Each point is reached from the start by the listed moves, each made once or not at all, plus a little noise. Is the number of moves made odd or even? Then give how often each move was made.

Moves:
(1): [ 0.22 -0.31  0.25  0.20 -0.37 -0.29]
(2): [0.29 0.27 0.20 0.22 0.28 0.05]
(3): [-0.14 -0.11  0.42 -0.24  0.05 -0.29]
Start: [-0.17 -0.21  0.08 -0.08 -0.06 -0.06]
Points:
[-0.11 -0.63  0.75 -0.10 -0.37 -0.66] -> even (1, 0, 1)
[ 0.13  0.06  0.30  0.13  0.23 -0.01] -> odd (0, 1, 0)
[ 0.36 -0.24  0.54  0.31 -0.12 -0.32] -> even (1, 1, 0)
[-0.17 -0.21  0.08 -0.07 -0.07 -0.07] -> even (0, 0, 0)

Moves:
(1): [-0.40 -0.18 -0.46  0.26 -0.21 -0.30]
(2): [ 0.22  0.00  0.07 -0.15  0.41  0.10]
(3): [ 0.07  0.25 -0.17 -0.11 -0.17 -0.20]
(4): [ 0.18 -0.18  0.26 -0.28  0.04 -0.04]
(5): [-0.18  0.18  0.03 -0.25 -0.01  0.09]
(6): [-0.05 -0.16 -0.24  0.02 -0.06  0.23]
Start: [-0.18 -0.09 -0.06  0.06  0.37 -0.10]
Points:
[-0.33 -0.37 -0.66 -0.08  0.00 -0.40] -> even (1, 0, 1, 1, 0, 1)
[-0.28 -0.01 -0.32 -0.50  0.39 -0.47] -> odd (1, 1, 1, 1, 1, 0)
[-0.26 -0.22 -0.32  0.11  0.28  0.14] -> odd (0, 0, 0, 0, 0, 1)
[-0.37  0.09 -0.05 -0.17  0.37  0.00] -> odd (0, 0, 0, 0, 1, 0)
[ 0.03 -0.01 -0.12 -0.74  0.56  0.08] -> odd (0, 1, 1, 1, 1, 1)
[ 0.05 -0.07  0.32 -0.65  0.81  0.04] -> odd (0, 1, 0, 1, 1, 0)
